Every row gives one point. The window is the flat piece filled in between its corners: a triangle in 3 columns, a solid with four corners in 4, and so on. A path goes straight from each point to the next, and from the last back to the first. List the points from which the path goes on through the window.
(in the rows, 128 means zero)

Window, 3 rows:
[[191 109 130]
 [ 53 170  84]
 [103 137 152]]
Path:
(1): [181 141 143]
(2): [ 98 164 136]
(3): [ 99 100 148]
(4): [ 87 130  90]
(5): [140 193  83]
(6): [141 157 158]
(7): [149  72 152]
(8): [149 106 128]
Through the window after points: 2, 8

Window, 4 rows:
[[106 124 136  92]
 [133 127  79 107]
 [ 36 139 137 167]
 [137 150 112 110]]
Path:
(1): [112 117 154 127]
(2): [151 110 127 131]
(3): [120 171 103  99]
(4): [161 155  74  72]
(5): [166 108  99  90]
(6): [ 79 129 118 169]
(7): [ 52 156 100 118]
(8): [ 55 148 107 139]
(9): [ 90 132 145 151]
(10): [102 102 136 133]
(11): [ 74 146 130 120]
(12): [ 62 178 110 130]
(13): [ 91 106 130 178]
(14): [ 58 132 145 170]
(15): [ 32 146 117 138]
(16): [ 54 162  93 124]
Through the window after points: 2, 8, 10, 14, 16

Window (8 x 8):
[[165 142 232 138 106 156 176 117]
 [168 148 118 113  83 169  67  81]
 [ 59  88 180 113 178 155 165 154]
 [153 126 122 206  64 136 153 164]
 [160 161 169 116 113 130 176  93]
 [158  87 100 184 159 137  47 111]
 [158 138 115 162 131 188 105  62]
 [170 111 119  56 102 191 156 164]]
Path:
(1): [147 104 126 139 100 164 112  96]
(2): [146 143 129 163 126 172 117 137]
(3): [136 176 191 154 149 168 131 154]
(4): [161 116 158 156  85 142 159 122]
(5): [160 132 152 124  84 158 167  83]
(6): [151 167 152 121 118 169 142 133]
(7): [177 149 158 155 105 171 117 123]
(8): [161 105 139 136  97 136 154  95]
Through the window after points: 3

Window (11 x 11):
[[120 120 138 170 112 179 102 113 147 166  87]
 [116 140 145 144 151 119 187 143 167 118 136]
 [153 117 169 173  72 129 134 104 119 150 127]
 [153 156 156 151 128 176 110  61 117 121  46]
 [ 83 148 191  94 130  94 138 192 153  99 138]
 [ 93 156 154  91 249 121  57 107  73 104 127]
 [128 101 143  48 229 110 111 146 127  94 108]
 [118 133  94 118  73 133 191 173 146 100 130]
 [130 170 146 106 107 105 154 157 150 171 132]
 [132 144 139 147 211  79  69 154  99 127  73]
 [134 156 143 155  73 112 107 103 185 129 136]]
Path:
(1): [146 177 168 172 134 185 102 183 143 123 119]
(2): [103 135 153 121 119  94 134  98 131 128 103]
(3): [ 82 116 123 119 157  91 109  93 155 133  75]
(4): [163 159 196 132 148 148 107 147 109 122 122]
(5): [179 173 163 148 128 171  97 142 122  97 128]
(6): [ 91 118 140 120 138  83 127 110 142 147 111]
(7): [ 88 121 174 133 144 109 134  92 135 130  53]
(8): [184 139 121 127 146 163  96 148 121 125 150]
Through the window after points: 5, 7

Window, 12 rows:
[[ 59  73 136 113 162  83 156 131 179 104 108 170]
 [138 118 144 104 141 116 140 171 206 145 149 100]
 [113 192 156 144 119  82  63 177 172 100 119 100]
 [167 184 115 135  38 145 126 165 113  68  67 118]
 [142 103 192  48 107  73  79 134  93 173 164 127]
 [152 149 137  83 189 114 112 162 188  88 149  89]
 [132 184 133 151  88 129  83 105 177 118 142 173]
 [ 91 175 196 140 169  88 197 157 174 123 175 136]
 [161 170 174 157 110  98 132 141 121 118  68 118]
 [ 99 162 136 135  84 125 101 117  69 192 123 164]
 [ 84  44 133 125  79 172 135  91 103 123 109 120]
 [151 105 136 187 118 112 153 144 113 129 171 195]]
Path:
(1): [157 143 102 122 106  76 130  93 161  94 101  74]
(2): [122 121 157 119 109 149 126 166 142 100 121 141]
(3): [127 143 160 125 134 142 115 153 143 135 114 157]
(4): [113 138  94 109  96  56 119 120 132 110 205  87]
(5): [142 162 107 124 101  70 138 109 156 108 160  90]
(6): [135 134 177  95 162 157  91 185 160 116 110 147]
(7): [146 126 226  77 110 150 105 174 128 147 152 169]
(8): [117 102 104 100 111  47 107 101 117 147 135  82]
Through the window after points: 5, 7

Window (14 x 14):
[[111 121 128 201 149 178 113 121 175 194 136 103 160 166]
 [179 112  42 173  90 123 147 169 122  97 152  44 163 107]
 [165 135 125  81  85 108  80 141 164 195  94 160  72 119]
 [ 95 103 111 109 113 175 116  93 172 128 164  95 127 186]
 [104 170 152 107 140 182 110 137  65 125 148  96 215 124]
 [110 126 154 142 127 214  96 168 124 162 114 141 112 124]
 [116  67  76 148 106 142 105  74 161 115 169 135 163 151]
 [134 106 128 167 171 157 132 132 128 173  98 128 129 217]
 [128 114 133  59 118  49 189 197  66 170 125 127 154 102]
 [ 98 159  39 169 173  94 154 123 177 124 105 125  51 149]
 [148 138  87  87  59 151 112 156 157  85 204 149 187 142]
 [120  99  85 114 127 100  56 159 153 176 139 115 119 144]
 [108 111 134 181  98  85 122 157 128  80 104  64 128 111]
 [110  61 229 106 174  59 149  90  90 134 193 130 105 159]]
Path:
(1): [135  95 130 111 153 144 141 163 146 117  93 123 186 145]
(2): [118 137  76 171  62  88 117 117  87 159 208  79  85 115]
(3): [ 88 120 127 155  47 103 113 127  87 151 184  95 113 159]
(4): [149 121 122 119 173 147 123 163 167 118 107 117 154 124]
(5): [191  67 106 119 156 114 114 162 190  94 117  74 157 100]
(6): [109 138  84 156  81 152 130 129  99 137 169 117 148 151]
(7): [ 98 156 102 165 103 153  91 133  84 180 158 107 119 175]
(8): [137  99 118 110 153 149 136 132 169 124 130 120 164 132]
(9): [159 135 156 118 161 123 118 150 142 127 111 114 164 101]
(10): [ 86 106  84 121  80 138 135 129  80 153 180 111 138 181]
(11): [131 151 124 192  97  99 116  93  64 150 177 132 110 174]
(12): [127  97 136  96 125 139 111 156 155 148 115 112 147 126]
Through the window after points: 1, 5, 9

Window:
[[117 170 139 141 204 156 111 116 172 139 150 133 120 177]
 [ 92 157 113   7 173  90  98 108 153 124 130 136 111 169]
 [100 178  97  87 146 163 100 127 150 151 115  89 106 207]
 [138 158 175 146  74 117 104 143  95 120 168 186 138 115]
 [110 124 105 176 151 123 120 142 116 133 106 142 178 157]
 [167 155 116  52 170 109  86 123 148 166 118 117  96 132]
 [147 122 140 140  79 131 165  99 138 117 135 173 142 119]
 [111 152 101 210 144 140 123 151 139  99 107 168  88 165]
 [ 80  93 176  85 115 119 143 133 108 153 105 143 121  79]
 [148 136 110 173 155 186 118 150 111  63 151 140 125 167]
 [117 138 180  26 124  40 121  74 108 146 136  82  98 115]
 [101 153  80  95 145 121  92 117 158 134 183 104 105 134]
 [126 106 185  35  95  55 117 144 167 137 144 102 118 123]
 [154  92 157 171  90 117 165 150  78 143 184 199 115 144]]
Path:
(1): [121 170 108  96 160 128 144 178 145 153 136 113 137 166]
(2): [115 200 127  73 156 125 125 160 123 154 134 132 113 137]
(3): [123  87 126 148 132 135  89  97 147 114 144 124 117 184]
(4): [124 108 132 131 129 133  63  71 158 108 149 183 126 168]
(5): [127 156 130 107 126 121 159 147 121 129 135 129 128 128]
(6): [111 162 167  76 135  82 153 121 124 106 141 111 134 120]
(7): [135  88 122 109  89 127  77 121 149 195 125 180  94 145]
(8): [121 114 135  93 137 134  79 103 137 136 134 134 113 137]
(9): [ 87 216 102  78 174  81 155 155 155 109 115 121 126 179]
(10): [119 154 137  92 134 104 145 150 118 135 137 138 134 130]
(11): [142 127 157 167  94 147  55  92 118  96 170 167 106 149]
(12): [115 127 145  99 107 133  86  68 133 111 128 129  95 158]
Through the window after points: 4, 10, 12

Window, 14 rows:
[[155  56 121 188 152 135  86  80  59 116  55 187 132 118]
 [111 180 125 167  95  89 119 145  82 141 142  72 150 128]
 [137 160 162  78 171 124 102 128 116 150 146  46 131 115]
 [166 162  74 161 102 128 164 104 121 141 116 140 189 137]
 [ 81 147 132 196 172 120 123 195 173  84  77 142 101 131]
 [ 79  95 140 139 129 196 102   7 106 114  82 125 120 153]
 [149 150 117 157 105 175  95 219 164  92  98 144 127 115]
 [ 74 153 140  92 172 179 102 135 116 176 188 108 154 139]
 [ 80 100 129 103 118  79 166 167 180  64 218 115 104 100]
 [126 120  95 140 133 175 188 210 127 104 109  57 113 118]
 [124  99  60 177 123 132  93 150 197 105 160 131 149 128]
 [170 153 121 203 133 178 101 125 139 119 138 151 100 142]
 [142 115 133 114  85 116 153 150 155 166 163  96 109 158]
 [154 114 172 226 138 128 105 121 123 169 140 163 227  86]]
Path:
(1): [108 110 156 150 134 124 135 122 145  88 143 115 139 210]
(2): [129 149  97 160 128 163 118 138 111 146 105 117 132  78]
(3): [129 126 125 155 135 148 116 115 150 146 121 122 123 100]
(4): [143 125 121 136 122 156 117 184 131  78 132 131 158 166]
(5): [131 128 126 164 150 154 111 136 124 108 123 120 159 139]
(6): [105 131 107 173 120 129 105 126 137 158 134 159  80  86]
(7): [113 137 121 136 112 154 128 156 155 150 121 120 131 108]
(8): [191 141 108 191 181 167 109 155  73  41 159 117 136 195]
(9): [128  94  96 164 124 212 132 118 169  66 152  95 211 195]
(10): [105 147 144 147 124  91 110 128  97 172  99 162  69  70]
(11): [122 139 116 161 138 143 132 143 185 133 151 132  91  86]
(12): [123 119 128 151 125 132 131 157 105  83 140 112 143 160]
Through the window after points: 1, 7, 11

Window (14 x 14):
[[144  92 149 161 147 166 167 124  90 184 143 213 124 146]
 [137 164 138  98  94 141 170  98 109 120 110 127 144 106]
 [137 109 162 109 104 133 177 136 167  68  85 169 125  77]
 [138 122 187 133 115 130 144  95 154 120  72 157 149 184]
 [146 125 138 122 122 125  74 130 144  88 122 171 118 172]
 [111 138 123 124 131  91  93 194 125 132 108 120 180 105]
 [159 104 112 109 162 109 110 105 151 101 132 124 172  97]
 [150 131 170 155  96 117 159 176 130 110 117  72 119 132]
 [ 29 162 110 210  69 169 155 156 155 113 123  38 155  95]
 [144 130 162 163  68 125 142  85 161 124 151 201 172 124]
 [  7 126 191 149  60 153 194  50  53 118 163  95 183 130]
 [ 82 118 173 101 117  94 184  88 117 149 108 127  87  91]
 [ 98 121 147  38 127 114 197 127 191 108 133 132 122  98]
 [134  38  78  99  77  92 100 172 118 178 102 168 158 118]]
Path:
(1): [134 136 213 104  90 151 108 108 147 166 144 117 150 101]
(2): [ 99 129 171 126  86 168 116 136 116 155 136 135 159  93]
(3): [118 115 119 125 113 103 164 128 147 108 125 135 129 118]
(4): [ 90  91 140 122 127  53 196 101 117  97  64 144 181 150]
(5): [117 155 150 102  96 189 137 131 164 135 171 111 110  85]
(6): [127 135 173 120 115 156 136 129 145 149 144 134 136  90]
(7): [ 94 102 105 125  93  97 176 138 132  83 106 123 147 115]
(8): [125 101  88 166 145 121 211 135  94 104  90 190 120 169]
Through the window after points: 4, 8

Window:
[[ 79 188  69 139 154 148 124 106 162  63 107 107 173 123]
 [ 38 149 133 163  95 109 153 113  89 173 135 145  69  93]
 [218 111 147  50 149  97 110 144 171 185 116 151 131 148]
 [156  65 121 142 100  66  86  94 145 120  80  86 184 130]
 [ 71 156 135 220 122 148 137 133  98 179  97  85 110  85]
 [174 138 166  97 122  76 104 141 107 204 176 155 174 112]
 [191  88  77 112 122  72 116 173 152 134 140 103 163 141]
 [ 91 153  72 138 188 140 104 120  80  41  76  86 125  95]
 [174  61 151 164 121 116 155 108 122 109 131 100 155 152]
 [110  57 125 133  82 155 130 106 107 167 134  60 159 124]
 [116  95 183 108 134 102 116 177 161 179 158 150 142  88]
 [ 85 108 109 178 164 129 126 101 107 200 143 158 110  82]
 [ 90 175  93 173 111 186  96 115 124  87 129 134  97  56]
 [134 178  75 104 157 128 156 111 153  71 106 106 147  37]]
Path:
(1): [112 112 115 120 147 104  95 124 144 146 167  76 111  97]
(2): [141 133 164 119 131 137 100  90 140 139 154  55 112  84]
(3): [ 96 132 101 144 130 117 129 152 126 153 113 151 146 104]
(4): [152 154 112 133 143 125 148 132 135 120  97 143 185 113]
(5): [115  81 129 118 132 118  65 116 146 155 162  67  73  69]
(6): [153 111 136 102 159  57  76 123 233 167 126  79 112 160]
(7): [142  75 106 151  70 150 146 113  32 113  96 132 204  80]
(8): [118 122 120 106 118 139 114 139 147 133  86 149 194 109]
(9): [194 120 124 137 177  71 114 118 133 145 177  71  78 119]
(10): [ 78 122 151 149 127  71  71  97 131 160 137  49  62 101]
(11): [149 129  91 142 144 187 182 138 103  93  99 178 207 106]
(12): [106 138 117 160 109 115 126 154 118 127 118 144 182 107]
(13): [148 121 105 120 164 128 115 101 127 145 123  57  75  90]
(14): [128 156 153 121 149  80 132  99 127 107 157 110  88 129]
(15): [106 112  83 167 115 186 117 151 114 164 101 138 161  67]
(16): [158 134  96 131 123 113 148 146 115 116  79 148 160 122]
Through the window after points: 6, 12, 16

Window:
[[136 165 173 101 115  65 166 152 142 198 125 121 175 127]
 [116 179 129  94 123  41  87  71 164  87 127 140 122 151]
 [178  96 108  99 130 151 113 152 100 216 179 210 152 107]
 [127 122 133  38 165 108 146  67  85 178 126 125 148 116]
 [ 96  50 199 117 139 156  80  72 125 111 170 103 110 103]
 [133 116 129 133 112 197 105 102 139 158 217 186  62 154]
 [159 124 128 135 220 126 125 126  99  68 160 125  58 121]
 [ 73 214 129  76 131  90 109  54 145 117  20 137 156 119]
 [119 129 127 141 138 138 132 115 135  63 142 214  86 204]
 [115  96  57 137 197 141 146 105  99 159 142 112 141 148]
 [ 95 136  86  92 105  99 150  86  98 119 104 167 110 101]
 [197 146 104 126 129 108 140 148  95 153 103 131 119 177]
 [161  87 103 138 151 124 192  81 178 181 104 123 162 133]
 [148 161 183 173 120 153 122  66  66 125 144 169 141 128]]
Path:
(1): [122 140 123 115 172 125 129 110 113 197  99 205  80 160]
(2): [144 119 136 115  74 126 135  99 144  99 182 112 186 124]
(3): [149 125 131 112 122 145 137 100 125  96 165 147 122 152]
(4): [111 124 118 108 166 114 132  99 109 142 118 173 114 152]
(5): [100 138 114 172 151 117 157 108 146 190  78 205 125 136]
(6): [157 162 118  57 117 128 114  91  93  98 167 115 120 146]
(7): [140 143 107  85 133 145 149 106 101 135 152 167 154 121]
(8): [151  97 131 124 139 126 110 117 125 191 150 168 108 132]
Through the window after points: 3, 7

Window, 14 rows:
[[108 130 147 151 150 137  58 128 171 130 156 195 151  91]
 [131  98 119 136  99 137 115 182 123  75  69 140  48 132]
 [142 176 186 183 117 152  63 140 116 135 168 146 115  63]
 [179  89 121 130 104 149  87 116 161 106  71  98  66 153]
 [135 111 164 120 127 148 138  99 137  44  76 128 101 162]
 [145 125  92  93 139 105 134 106 154  65 103 106  48 131]
 [125  73 123 154 133 148 168 134 118  98 143 102  65 206]
 [152  72 161 140 118  41 200 103 107 148 153 172 130 174]
 [192  96 112 189 187  69 189 100  92 136 130 198 127 151]
 [133 126  99 138 161  74 178 105 102 155  96 137 175 149]
 [173  84 117  55 157 162 140 137 117  99  77 123  67 126]
 [138 154 122 159  72 175  53 114 121 105 180 188 159  67]
 [139  48 122 177 166  63 230  80 116 143 123 149 155 104]
 [123 114 154 173 126 119  18 120  79 106 174 160 145  82]]
Path:
(1): [155  97 132 139 146 116 123 139 135  88 121 126 100 134]
(2): [107 121 154 134 102 135 178  61  91 137  52 161  66 174]
(3): [101 151 168 132 125 127 107  67 115 110 119 159  64  84]
(4): [159  98 125 142 130 132 134 134 136  84 114 136 141 152]
(5): [194 116 173 110 125 145 120 191 171  81 152 110 132 116]
(6): [129 108 119 130 123 136 112 104 118 108 101 142  87 126]
(7): [124  84 143 145 142 137 143  86 126 153 104 169 107 137]
(8): [164 128 122 141 128  94 127 132 111  96 157 129 145 118]
Through the window after points: 3

Window (14 x 14):
[[ 86 132 129 173  94 149 113 106 113 171 108 144 215 164]
 [119  80 186  74 160  79 107  55 202  99 117 214 122  99]
 [ 75 155  76 100 152 128 127 156 117  58  90  55 156 112]
 [112 124 167 214 104 130 187 176 142 117 132 181 182 159]
 [129 118 170 113 162 188 187 132 155 142 172 115 133 120]
 [155 137 159 120 116 154 129 159 192 143 182 153 145 148]
 [159 124  80 130 140 199 110  76 136  80  81 174  95 139]
 [141 170 118 121 206  96 174 184 169 163 124  68 132 173]
 [143 110 188 138 157 136 145  98 117 125 163  76  93 144]
 [177 190 125  84 202 118 137 112 133  72 131 189 113 115]
 [194 109 146 185 169 163 111 111 127 135 116 188 111  95]
 [101  85  96 146 190 138 139 115 169 108 179  64 146 155]
 [140 180  61 104 143 175 144 213  78 151 132 165 115 165]
 [ 74 177 118 197 121 133 128 103 106 153 110 121 122 117]]
Path:
(1): [145 122 102 114  93 141 186  81  90 100 109 163 134 117]
(2): [142 125 125 134 138 119 151 108 139 137 131 125 148 136]
(3): [ 99 128 155 145 159 174 121 123 158 109 127 147 140 131]
(4): [ 76 177 155 165 179 197  85 122 126 107 165 126 120 155]
(5): [194 116 112 107 123  66 215 166 168 138 102 154 160 125]
(6): [130 120  95 120  84 151 191  42 145 108 133 140 137 104]
(7): [ 92 150 165 180 171 138  73 183 109 166 115 119 174 179]
(8): [102 137 186 142 195 191  76 127 124 125 115 128 175 163]
(9): [127 141  91 143 132 118 159 121 147 120 130 151 133 123]
(10): [145 129 127 148 124 131 159 124 143 125 145 150 145 139]
(11): [109 113 190 164 190 168 117 145 162 133 131 163 128 151]
(12): [111 162 132 140 164 165 124 149 143 126 120 123 120 157]
(13): [202  72 135  86 127  97 147  84 165 149 208 147 141  89]
(14): [151 112  85 139  69 133 198 129  94 110 170 198 106 115]
(15): [132 171 124 110 195 155 104 147 136 130 105 138 139 153]
(16): [132 170 112 144 217 183  66 206 171 146 135 151 103 172]
Through the window after points: 4, 6, 14, 16

Window, 14 rows:
[[156  56 135 131 147  71  58 147 122 175 153 209  53 114]
 [ 86  93 124  93 108 144  99 163 104 103 106 150 127 128]
 [ 95 165 114 162  97  77 182 130  62  89  69 167 145 138]
 [ 95  90 148 167 177 137  79 145 159  65 129 117  99 171]
 [146 156  65 154 109 139 110  98  74 138 118 161 152 156]
 [ 91 188  95 133 147 180 111 142  69  67  61 184 103 188]
 [ 92 188 141 132 138 106 154 208  84 132 142  86 164 117]
 [ 94 164 164  84 119 116  79  36  22 140  64  75 129  87]
 [146 145 114 101 130 114 158 146  23 112  98 107 129  52]
 [165 143 154 183  89 130 169 106 164 171 137 100  83 125]
 [180 156 193 126 125  90 195 101  97  82 138 150 104 192]
 [148  92 136  90 213 123 143 120 147 134 118 169  88 167]
 [168 136 166 196 104 168 141 127 116 157  76 127 153 124]
 [ 99 112 167 184 144 173 104 107 168 114 152 176 112 126]]
Path:
(1): [ 44  83 152 180 109 125 163 128  95 196 155 101  45 108]
(2): [112 116 137 146 147 145 120 133  85 129 113 148 108 157]
(3): [131 132 152 128 125  93  98 131 141  87 111 137 136  99]
(4): [179 173 175 132 142 125 112 121 152  82 138 141 119 120]
(5): [ 91 103 135 147 137 127 151 134  94 138  98 131 103 138]
(6): [119  89 139 156 160 169 165 158  52 121 138 180 109 168]
(7): [147 190 111 117 106  80  99  82 145 124  72 106 141  84]
(8): [179 139 163 141 142 117 134 114 151  95 118 168 134 149]
(9): [ 77 143 164 146 109 121 185 114  40 120 146 121  72 166]
(10): [110 142 156 132 122 145 133  91  56 134 100 135 111 133]
(11): [149 179 109 111 128  36 108 153 131 102 117  85 165 108]
(12): [160 141 143 147 135 128 126 123 142 110 116 134 115 149]
Through the window after points: 6, 8, 10, 12

Window, 14 rows:
[[ 28  49 144 202 173 112 151 175 153 140 145 176  49 146]
 [157 150 104 168 138 149 125  80 156  55 103 131 189  68]
 [152 187 114 125 105 136 133 147  90 145 190 160 221 128]
 [ 45  75 117 140 167  94 224 146 138 117 110 143  70 143]
 [158 153 160 150 119  94 130  81 112 183 199 137 175 217]
 [173 160 150 146  65 145 134 131 110  43 155  98 191 130]
 [116  22 128 162 136 117 163 132 107 127 103 144  92  96]
 [126 128 144 150 112 111 156 108 136  99 119 167  54  55]
 [160 178 224 109 146 156 113 112  95 183 126 162 152 181]
 [160 114  67 128 161 156 135 133 123  52 180 116 120 100]
 [113 140  99 109  76 163  99  87 117  84 116 136 135 106]
 [123 158 106 156 139 130 102 110  88  82 108  74 119  41]
 [154 164 206  82 113 107  91 130 166 204 138 126 163 146]
 [128 143 181 128 116 170 154  87 124 152 206 116 190 133]]
Path:
(1): [106 139 165 109 116 124 122 106 113 115 168 146 163 100]
(2): [143 126 137 155 125 156 147 115 129 146 147 112 143 136]
(3): [144 109 142 165 120 144 163 111 134 140 135 135 122 141]
(4): [ 85 146 152  59 156  96  99 152 123 102 175 163 167 105]
(5): [109 109 126 120 148 131 132 131 125  89 171 145 117 123]
(6): [181 151  95 203 121 142 165 144 136 168  98 100 151 112]
(7): [130 147 121 175 143 172 171 129 126 109 120 117 109 122]
(8): [151 118  98 111 140 115  98 110 112  74 176 121 151  90]
Through the window after points: 1, 5, 7

Window, 14 rows:
[[146 168 156  72 137 118 138 169 134 153 128  91 141 138]
 [ 68  31 109 187 120 156 158 200 150 164 151 127 112 163]
 [ 92 220 227 133 225  96 142 123  99 144 150 161 125 107]
 [179 119  77 132 111 122  78 177 182 148 174 117 133 104]
 [ 87 124  74 112 141 162 130 103 151  79  96 138 104 160]
 [ 91 154 121  43 165 121  47 138  87  89 145  52 183 128]
 [ 93 137 136 114 160 192 132  71 133 169  91 124 116 140]
 [ 72 199  95 115 120 194 147 125 157 176 166 158 130 162]
 [117  90  59 130 184 143 139 123 106 125 108  63 195 160]
 [ 55 148  49 110  55 119  92 148 184 180 130  77  69 105]
 [154  92 151 153 116  80 130  85 165 136 132 112 130 175]
 [164 153 127 182 165 178  98 124  81 112  55 130 168 185]
 [ 94 148 158 110 151  98 125  97 154 190  73 159 161 137]
 [ 95 131 129 108 119 131 115 130 143 111 110  62 188 100]]
Path:
(1): [ 93 166  62 168 247  90 126 150 166 122 145  37 163 207]
(2): [116 101 105 102 114 171 135 112 106 148 106 125 166 124]
(3): [121 127 104 107 139 143 133 116  89 121 149 142 151 153]
(4): [104 147 123 157 169 144 107 145 205 169  63  79 118 145]
(5): [115 127 130 166 158 128  95 107 194 167 110 111 133 189]
(6): [152  99 144  88  80  83 167 116  80  86 146  99 154  96]
(7): [ 99 130 104 127 128 136 145 112 114 141 129 125 133 141]
(8): [103 163 100 113 160 157  95 158 182 131 118 107 156 160]
(9): [118 125 120 120 170 136 132 129 170 155 106  82 149 163]
(10): [113 116  86 129 106 124 119 106  73 100 139 131 143 126]
(11): [ 86 130 113  93  98 142 120 122 109 170 100 112 145 119]
(12): [105 142 104 146 175 111 118 120 190 148 117 110 127 155]
Through the window after points: 1, 5, 9, 11
